Rows are points. Any point is a mix of the corners, with weights that add up to 1. It lies inside the corners' shape when no weight is negative. Is each point inside? If not, which corners have a negative weight?

Corners:
(1): -0.049; 0.002
(2): 0.031; 0.019
(3): 0.026; -0.001
Points:
0.019; 0.002 -> inside
0.054; 0.012 -> outside (1)
-0.022; 0.007 -> inside
0.022; 0.000 -> inside
0.050; 0.006 -> outside (1)
0.051; 0.019 -> outside (1)
0.049; 0.014 -> outside (1)
0.040; 0.014 -> outside (1)

Corners:
(1): 0.018; 0.014; -0.024; -0.049; 0.010; 0.006; -0.046; 0.028; -0.010
(2): -0.032; -0.020; -0.018; -0.046; 0.031; 0.006; -0.003; 0.019; -0.004
(3): -0.036; 0.045; 0.048; -0.060; 0.028; 0.002; 0.080; 0.000; 0.008
(4): -0.007; 0.007; -0.030; -0.015; -0.021; 0.095; -0.051; 0.038; -0.022
(5): -0.034; 0.037; 0.043; -0.020; 0.016; 0.003; 0.033; 0.028; 0.019
(6): 0.073; -0.019; -0.018; 0.028; 0.013; 0.014; -0.039; -0.009; 0.014
(7): 0.020; 0.037; 0.006; -0.006; -0.054; 0.003; -0.023; -0.076; -0.012
(8): 0.006; -0.017; 0.056; 0.004; 0.008; 0.012; -0.018; 0.004; -0.046
(9): 0.034; -0.034; 0.050; -0.056; -0.007; 0.022; -0.045; 0.004; -0.013
(10): -0.021; -0.018; -0.032; -0.007; -0.012; 0.029; 0.029; 0.029; -0.002
Points:
-0.026; 0.010; 0.021; -0.023; -0.018; 0.031; 0.017; -0.007; -0.015 -> outside (1, 6)
-0.007; 0.039; 0.046; -0.040; -0.016; -0.015; 0.018; -0.020; -0.009 -> outside (2, 4, 6)
0.011; 0.011; 0.020; -0.009; -0.017; 0.011; -0.017; -0.025; -0.018 -> inside
0.002; -0.006; -0.013; -0.025; -0.002; 0.026; -0.034; 0.015; -0.011 -> outside (3)
0.002; 0.041; 0.034; -0.053; 0.014; -0.021; 0.018; -0.027; 0.010 -> outside (4, 8, 10)
